Every row gives one point. Before rounding, the points of a table are all equally far from one centre. They may lie mostly on one side of it. Write the centre, to within rounding.

Points (7 x 3):
[[-14  44 -10]
 [-19  38   7]
 [ -6  47 -15]
 [-41   7 -20]
 [ -9  17 -53]
 [ -3  48  -8]
 [-19  11 -50]]
Centre: [  7  -1 -10]

Points (14 x 9):
[[  2  15  54 -11  22 -14 -21  36 -19]
 [ 18  19  42 -22 -36  31  12  29   3]
 [  8  20   7 -19  24 -40 -36  35  20]
 [ -1   0  37 -18  13   3 -21  49 -22]
 [ -3  -8  11 -73   3  17 -19  26  19]
 [ 25  42  49 -50  34 -12  -1  14 -16]
 [-49  13  39 -32  -3  -8  17  29   3]
 [ 37   3  52 -29  -4  -2 -31  27 -12]
 [ 20  32  28 -33  54 -42  -6  10  -4]
 [ 29  26  37 -51  37  -3  19  37   5]
 [-12   3  22 -33   3  16  -5  57  16]
 [ 14  47  32 -34  10  -4  -8  50   1]
 [ -3   7  19 -61   2 -31 -14  46  -5]
 [ 16  -3  21 -41  38 -29  -9  43 -15]]
Centre: [  7  10  12 -23   3  -7   6  -5   4]

Points, 23 rows:
[[ 38  -8   3  22  32 -16  13  12 -43  20  20 -47  -5  -4 -61 -24 -11  30]
 [ 38  16  34   5  47 -21   5   7 -25  15  -2 -55 -10  14 -22 -49   6  18]
 [ 41  11  34 -14  17 -21  13   5 -18  47  23 -58   2  -1 -39 -18  23  33]
 [ 31   6   5   6  21  -8  14  20 -19  36  14 -75  -9  -6 -22 -27  34  27]
 [ 41  12  17  -6   6 -13  -4  21 -33  30  38 -48 -22   2 -25 -21  27  35]
 [ 31  12  21   8  13 -17  -6  13  -2  19  42 -68  19  -5 -26 -32   5  36]
 [ 45   1  27  14  -1 -34   8  -9 -45   9  19 -55 -21  18 -24 -22  17  51]
 [ 36  -7  29  10   6 -34  13 -15 -11  24 -15 -61   0 -12 -28 -60  14  27]
 [ 42 -12  16   8  17 -17  21   6  -9  28  -5 -47  -9  -5 -60 -18  40  34]
 [ 44 -15  22   8  42 -16  17  23 -33  25  -7 -31   0  17 -47 -34  10  34]
 [ 31 -26  42  10  14 -16   7  -6 -20  33  25 -57  -3  10 -50 -43  12  22]
 [ 30  -1  37   0  13  -3 -12  20   3   3  -1 -54 -20  -2 -41 -49  18  18]
 [ 23 -27  25   2   4   2   0  14 -33  40   9 -49  10  -7 -66 -29  16  37]
 [ 37 -25  21   5   5 -26  18   2 -26  32   2 -57 -26 -16 -38 -24  20  48]
 [ 35 -21  36   0   5 -20  -5  33 -20  24   3 -52 -12 -13 -18 -50  -5  30]
 [ 39  -4   8  20  14 -43   0  -1  -9  39  -2 -63   3  13 -17 -38   5  35]
 [ 29 -12  38  12  24  -5  10  18 -42   1  -9 -77 -18  15 -23  -7   1  41]
 [ 12  -4  23  14  16 -32  40  28 -49  36   7 -64 -17  -4 -34 -30  19  33]
 [ 53 -12   8  -6  11 -30  21   2 -27  23  -2 -52  -9  21 -51 -23  -2  26]
 [ 30   7  20  14  20 -33  -2  17 -22   5  16 -63  14  11 -43 -33  34  43]
 [ 31   3  22  18  39 -45   7  18 -22  33 -14 -63 -10  -2 -22 -33  -7  22]
 [ 19 -23  22   9  20 -46   5  -4 -18  57   3 -44  12 -16 -52  -1  12  23]
 [  7  -7  61  11  -5 -39 -25  12 -16  28   7 -44  -7 -33 -17 -33 -14  12]]
Centre: [  4   5  23  15   0 -11  13   1 -23  12   1 -26   5  -1 -21 -11   4  16]

Points (31 x 24):
[[-30 -24   1   2 -27   0   7 -36  14 -23 -13   7  15  22  21  23 -19 -45
  -14  55  36 -22  79 -10]
 [-13  17   7  -5  18  -2  22 -31   5  21 -35 -31  70 -26  15  -5 -22 -33
  -12 -25  20 -35  68  46]
 [-48  35 -19 -24  18  11 -17 -53   0  39  10   1  43  61   2 -15  26  21
  -37  -2  10 -28  -2  27]
 [-11  11 -13   8 -33   6  48 -65  -5  -5 -20 -12  13  65 -25  17  -7 -43
  -17   6  36 -33   8  37]
 [-16   0   9 -40   4 -29  29 -42   7  48   8  -9  43  37  -6  24  -5  -7
  -13 -19 -11 -43 -10  59]
 [ -5  -1  14  -4  12   8  70 -27  21  23 -12 -17  33  24 -34  14  17  14
   -2  16   6 -21  -7  79]
 [  3 -10   5   4  50 -60   9 -78 -14  31  -3  -5   3  45  19   3   2  -2
  -17  14   6 -16  21  40]
 [  9  15  25 -30   0  -1  49 -56 -28   1 -23   3  14  54  -4   9 -35 -43
  -24  -6   6   2 -10  -4]
 [-22  47  -6  -9  -3 -21  13  35 -18  40 -20  -6 -17  31   2 -12  29   9
   -8  38  11   4 -23  50]
 [-40  -8  20  23  24   0  12 -54  18  17  20   0 -19  24   6   5  -8 -18
  -54 -19  -3  26  10  44]
 [-30 -20  44 -42  20 -19  24 -36  21  22  34 -11  31  35  15   3  27 -49
  -44  11  24  -4  27  58]
 [  8  40  33 -25  44 -48  24 -49  25   9  -4 -20   0  38  -7  -6   1 -26
   -7 -47 -12 -21  34  27]
 [  7  14  -2 -33  28 -12  11 -44  25  17 -21 -40  37  31   1  24   6 -49
  -61   3  29 -18  15  38]
 [-16  44  13   4  33 -31 -37   6  32  10   8 -17  13  19   0  39   7 -14
  -10  -9  32 -31  -4  27]
 [-44  -2   5 -49  30  25  27 -52  14 -13 -57   1   8  21  25 -13   5  -8
  -15 -23   3 -25  -5  14]
 [  4   2  -6  -6   7  15  12 -68  49 -39 -11 -44  -1 -19   7 -32  32  13
   -9 -17  20  38  15   4]
 [ -2  36  -4   9  37 -18  33 -46 -12  -7  15   5  33  81   6  39  22   9
  -29  46  27 -25  23  19]
 [-13  11 -39 -28 -29   6  45 -57  54  41   3 -15  10  41 -11  17 -16  -9
  -45  28  49   2  26   8]
 [  6  10   1 -43  -5  -1  17 -14 -16  14   4  -7  13  40 -50 -21 -10  -7
  -47  12  24 -19  -8  71]
 [-11 -16  12 -26  35  24  43 -70  -2  33 -18  -3  39  35   0  22 -11 -45
   -8 -17  34 -11  17  34]
 [ 37  31 -24 -36   9  24  26 -44 -17   3  35  -3   3  67   3  35  22 -31
   -4  -8  12 -45  48  22]
 [ 13 -21  33  22  33  -5  43 -50 -43 -35   0   3  23  66  29 -19   8  -9
   -8  -5   0 -13   6  31]
 [ 28 -25   0 -38   6  -6   4 -76  -1  23 -22 -20  34   4  19  -6 -21  29
  -28 -22  -2 -11  25  18]
 [  2 -31  12  40 -20  12  54 -41  20   2  18 -21  12  11  -9 -25  13  -1
  -45 -26  23 -14  11  33]
 [ 11   7 -13  -6  17  13  61 -58  22  50 -31 -18  -1  66  24 -12 -25  13
  -19   0   3   3 -17  33]
 [ -3  -2  19 -13 -10  23   0 -34   0  23 -36   2 -14   5   8   1   6 -33
  -30 -43   6   7  21  61]
 [ -9   5  -9 -38  -5  33   4 -24   7   1  22 -25 -10  31  32  20  26 -34
  -64  -5 -27 -28  14  28]
 [  3   5  -7 -53  21  14  23 -28 -16  37 -12 -26  46  24  16  22  -9 -18
  -16 -37 -24 -22 -16  42]
 [  8  66  -2 -21   8   9  30 -76  18   8 -24  -1 -23   0  34  -2 -25 -30
  -40  -2 -10 -20  21  26]
 [  1 -23 -35   0 -39 -40  33 -66   4  12 -48 -30   4  27  16  14   8 -14
  -19  19   0 -26  32   6]
 [-11   6   4  -3  -2   6   4 -69  22  17  20 -13  22  20  -4  33  16  -3
  -49 -26  13 -45  30  30]]
Centre: [ -8  17 -19 -12   2  -5  22 -16  13  -5  14  -5  24  23  22 -20  -5 -12
  12  14   9   5  27  25]

Points, 29 rows:
[[ 21 -28 -70  27 -29  31   6 -16   7  -2 -41  42  40  20   2  38   3  46
   -7  20 -17  21  -1 -12]
 [  3 -46 -39  36 -46  31  -3  12  -3  16 -55  27   9  16   1  36  -9  27
  -19   2 -22 -20   7 -38]
 [ 13 -27 -59  28 -17  46 -24  -7 -15  -3 -38   9   9 -16 -13  16 -20  39
   -8   1  28  12  17  -9]
 [ -5 -45 -78  20 -50  38 -11  -4   8  11 -40  37  16  15  -6 -20  30  15
   -3  15  39   8  20 -26]
 [-15 -24 -69  16 -26  12 -14  -2  -1 -21  -9  33  28  15   9  14  16  24
   13  19  39  40  20 -59]
 [ 15 -24 -54 -25 -31  22   3 -15  -1  24 -38  35  -5   2   5  -4 -32   8
   -9  44 -14  14  22 -14]
 [  8 -27 -64  -2 -33  45 -13 -24  20  20 -46  19   7  16  -9  17   6  24
   22  24  27 -19  20  -7]
 [-39 -19 -54  36 -20  32 -35 -22   1  16 -20  28  29  45  -2  -1   1  39
   -9  20  21 -14  -9 -33]
 [-21 -29 -63  13 -15  28 -36   8  -2  19 -55  -4  64   2  -8 -11  -2  28
  -22  16  -1   4  27   4]
 [ 27 -16 -52   9 -43  22  10 -35  -2  -1 -27  24  12  21  -3  -7 -11  42
    7  33  19   4  24 -34]
 [ -7 -32 -78   1 -54  42   0  29  12  15 -58  31  40  24   3  -8  16  30
   -7   9  24  -7  12 -33]
 [ 17 -43 -70   3 -24  22   8 -10 -11  -8 -49  14  39   4  18  -9  10   8
   19  10  -8 -12  34 -41]
 [ -5 -23 -45  27 -17  27  -4 -17  23 -10 -45   3  15  21 -18   6 -37  10
   -5  10  16   6   7 -51]
 [  5 -33 -73  23 -30  48 -17 -10  -2 -13 -19  12   3  40   2   6 -22  43
  -13 -15   2  16  -9 -36]
 [ 20 -52 -57  25 -36  34  -7 -17 -11  13 -40  -3  35   7  -4   9  -7  21
   -8  17  -4  -2  27 -29]
 [ -5 -53 -27  11 -32  32 -27  -5  16 -21 -18 -14  51  21  21  28 -33  30
  -23  28  -8  21  18 -34]
 [-22 -54 -58  36 -30  31 -12  25  23  33 -34  31  20   7  25   1 -17  23
   -3  -6  15  -5  21 -45]
 [-10 -55 -52  25 -27  22 -23 -31   0  16 -54  11  21  11 -17  12 -21  19
  -21   8  36   9  -1 -17]
 [-22 -58 -89   4 -27  34 -14   8  -5 -17 -68  10  42  29  27  15  -8  44
    3   5  -5  19  -3 -15]
 [  3 -42 -65  22 -35  51 -44   9 -12 -11  -2  12  22  15  21   7 -18  25
   -3  12   8   6   8 -42]
 [  9 -45 -51  17 -43  22 -32  -4  15  11 -52  41  50  40  16  19  -3  28
   11  14   3 -11  21 -45]
 [-13 -31 -43  19 -39  67 -28 -14  13   0 -35  16   0  11  17  17 -14  19
   -6 -14  10  39  28 -35]
 [  1 -32 -78  27 -61  27 -11  -6  15   6 -26  25  20  -1  -3  -4 -19  15
  -13  23  -6  13   4 -24]
 [  0 -53 -63   0 -30  27 -20 -17 -10  -3 -64  27  20  12 -18  10 -15  34
  -13  18  14 -10  11 -50]
 [ 13 -82 -52  22 -11  45 -37  -7  10  15 -26  26  32   2  32   7  12  32
   -1  17   8  -7  18 -24]
 [-13 -45 -65  14 -33  21 -19 -34 -13  15 -39   4  41   4  -8 -10  -7  19
  -10 -19  21  18  36   5]
 [-10 -48 -61 -10 -44  49 -21 -22   7   7 -69  20  20  26   1  15  -8  30
  -25   6  18  -8  12 -38]
 [  1 -38 -53  33 -23  26 -25   1  21  13 -36  39  57 -13  -5  11  -2  35
  -11  33  17 -21  11 -14]
 [  2 -38 -51  29 -52   6  -1  -2 -10  21 -13   2  42  11  -6   4 -15  21
    5  16  22   1  47 -23]]
Centre: [-18 -35 -26  -5 -15  12  -5  12   5 -14 -26  29  14  25  12   2   7  26
 -10   7   5   7  15   0]
